Every row gives one point. To make a cloud, some directions were put in groups of two or more. Within a group, all points are equally far from the middle, so they leave a hole (a ring in 2 directions, a hollow ball in 3). The other directions are filled evenly. Then the cloud was stretched, turned, moved and blurred a little. How many holes are there, and how many directions does each take, smallest first?

Cloud (20 x 3):
[[   8    0   28]
 [ -49   10  -47]
 [ -56  -79  -32]
 [-120  -26    1]
 [ -22  -41   -8]
 [  14  -60   37]
 [  -4  -48   66]
 [  21   42   -4]
 [ -47  -35  -16]
 [ -95  -58  -39]
 [  -8  -30  -20]
 [ -11   26  -28]
 [  63   20   31]
 [ -55   44   33]
 [  30  -47  -48]
 [   3   36   34]
 [  13   10   20]
 [ -47  -39  -32]
 [-101   -8   -6]
 [ -66  -32   31]]
Holes: 0

Cloud, 19 rows:
[[-22 -12  55]
 [ 17 -18  -7]
 [ 82   5  22]
 [-57  50  17]
 [-17  23  61]
 [ 40 -10   8]
 [-46  76 -12]
 [  4 -18 -40]
 [-56  74 -27]
 [-83 -28  56]
 [-35 -67  31]
 [-73  46 -20]
 [  4 -18 -10]
 [ 20 -56 -17]
 [ -9 -39  27]
 [ 61 -46  52]
 [-24 -28  74]
 [-11  26  24]
 [-42  97 -21]]
Holes: 0

Cloud, 28 rows:
[[-79   8 -19 -24]
 [ 38  -8 -42  44]
 [-77 -93 -27  -2]
 [ 43   9   1 -13]
 [-40   6   9  30]
 [-34 -96  10 -39]
 [-65   8 -34 -39]
 [-39 -24  -7  39]
 [ 42  -8  -6   5]
 [  0 -74  -6  -6]
 [-30  -2 -89 -21]
 [-17  56  75 -35]
 [ 18   8  33 -22]
 [ 26   1 -62  10]
 [-56 -66 -77  37]
 [-51  50 -36  38]
 [ 37  89  45  -9]
 [-47 -38 -34 -61]
 [ 45  70  27 -63]
 [ 34  66   9  42]
 [  4 -15  90  -7]
 [-27 -58 -10   1]
 [-19  68  46 -19]
 [-73  61 -34  18]
 [ 16 -28 -12  10]
 [-57 -58  -2  -3]
 [ -7  75   2 -33]
 [-18  80 -30  26]]
Holes: 0

Cloud, 27 rows:
[[-36 -66  -2  23]
 [ 15  -1  59 -50]
 [-50  10  56  55]
 [ -7  -8 -38  32]
 [ 39 -19 -25 -45]
 [ 63  12   8  38]
 [-33  67 -32  38]
 [ 21 -30  45   1]
 [-23   8 104 -16]
 [ 16 -54   7  63]
 [ -2  38  56 -52]
 [ 24   0   4  30]
 [ 41  -7 -61  -4]
 [ 23  91  32  61]
 [  8  84   2 -27]
 [ 28 -46   3  78]
 [ 44 -24  58 -30]
 [ 35 -49  49  59]
 [ 59 -52 -14  33]
 [ 54  58  38  56]
 [ 52  80 -12 -55]
 [ 44  69  15 -39]
 [ 73 -13   2  13]
 [ 67   4 -20 -55]
 [-22  72  80   4]
 [ 29  38 -28 -25]
 [ -9  22  48  23]]
Holes: 0

Cloud:
[[ 14 -11 -13 -42 -73  38]
 [ -5  90  75 -52   9  -4]
 [-73  18 -13  16  23 -20]
 [ 77  73  31 -23 -42  -8]
 [-27  31  82  23   2 -23]
 [ 66  19   7 -84 -48   7]
 [-25  74  78  41  16  31]
 [-10  14  -6 -24  30  50]
 [-18 -24   5  78 -20  12]
 [ 45  69  41 -60 -54 -27]
 [ 55 -43 -37 -20 -42 -60]
 [-33  74  65  54  27 -12]
 [-25 -33  21  55  -5 -29]
 [ 34 -80 -14 -27 -47  16]
 [-10 -10 -18  38  43 -23]
 [-82   6  -8  -2   8  28]
 [ 31   5   4 -54 -65  41]
 [ 15  28   7   7 -80  26]
 [ -7  39  58  36 -52   3]
 [-21 -21 -41  21  35 -13]
 [ 21 103  37 -37 -15  23]
 [ 34  30  49 -59 -19  45]
 [ 45  10 -30   8 -64  24]
 [ -1   7 -15  -3 -87  14]
 [-42  49  58 -22 -30  -8]
 [ 21 -37  42 -46   2  -3]
 [  8  86  71  16 -33   9]
 [ 11   6  27 -38 -57 -48]
 [ 15   4  67  39 -21 -19]
 [ 43  20 -24   9  -4 -66]
 [  1 -10  75  14   7 -15]
 [  0  81  58  15  49 -30]
 [-29  16  16 -35  49   2]
 [  3  18  40 -13  59 -20]
 [-20  -9  64 -31 -21  17]
 [-31   7   3   7   3  75]
 [-25  -2 -65 -15 -10   1]
 [ 31 -71 -52  -7 -11 -19]
 [ 14 121  54 -10   2 -14]
 [ 89  31 -24 -34 -41 -27]
 [-16  62   3 -23  50  -1]
 [-52  11  26  17 -42 -24]
 [ 86  56  52 -19 -33 -19]
 [ 43  17 -36   6 -54 -54]
 [ 42 -32   8  -1 -84 -19]
 [-11 -64 -54  38 -12 -15]]
Holes: 1 (6)

Cloud (50 x 6):
[[  19   53   69   10  -32 -107]
 [   8   51  -10  -38  -60  -80]
 [ -28   41  -44  -67   21  -49]
 [  38    6  -73  -54   17    9]
 [ -40  -63  -25  -12  -55  -66]
 [  -6  -88  -72   -6  -20   10]
 [   3  -25  -85   -3  -58   -8]
 [  17  -32   37   50  -41   21]
 [ -22  -56  -62  -53  -33   43]
 [ -39  -58  -46  -27  -41  -57]
 [ -73  -33  -13   18   -1  -17]
 [   0  -28  -35   10  -15   60]
 [ -59   10   -3    8  -14  -12]
 [   4   21  -30  -25  -90  -46]
 [  27  -51  -47  -24   -1    4]
 [  23  -35   -8  -39  -59  -40]
 [  26  -11  -48    3  -71  -16]
 [ -10   36   -1  -10   21  -90]
 [  37  -53  -12    8    7  -14]
 [  44   21  -25  -22  -80  -81]
 [  -9  -36   -6  -18 -100   12]
 [  26   24  -52  -11    4   36]
 [  18   -2 -112  -40  -21  -74]
 [   8  -11   22   45  -20   16]
 [  36   36   48   44   -9  -68]
 [  -5   49    1   15   21  -50]
 [ -41  -69  -83  -32  -47    9]
 [ -44  -26   54    9   -3    2]
 [ -52  -34   40   11  -50  -34]
 [  31  -16   52   40  -53   33]
 [  -2   35  -89  -87   -5  -25]
 [ -45  -26   35    2  -80  -33]
 [ -34  -42  -76  -34  -59   29]
 [ -70  -21  -11   19  -14  -24]
 [  44   33  -60  -38    6   20]
 [ -48   -3  -12   18  -63  -74]
 [   2   48   28  -62  -22  -47]
 [  26  -66   34   21  -30   32]
 [  16   41   54   19  -25 -121]
 [  -4  -40  -19   25   56  -47]
 [  54   32   -2  -44  -71  -52]
 [   8   61   38  -24  -33  -87]
 [  -9  -48  -34  -54  -41   57]
 [ -58  -27   29   14  -33  -22]
 [ -26   -6  -38  -61  -12  -46]
 [  69   -4   55    9   -4  -18]
 [ -70  -26   -7   16  -17  -24]
 [ -23  -29   -6  -55  -47   -7]
 [ -11  -61  -77    5  -55   13]
 [  -7   60   62    8  -38  -42]]
Holes: 2 (2, 2)
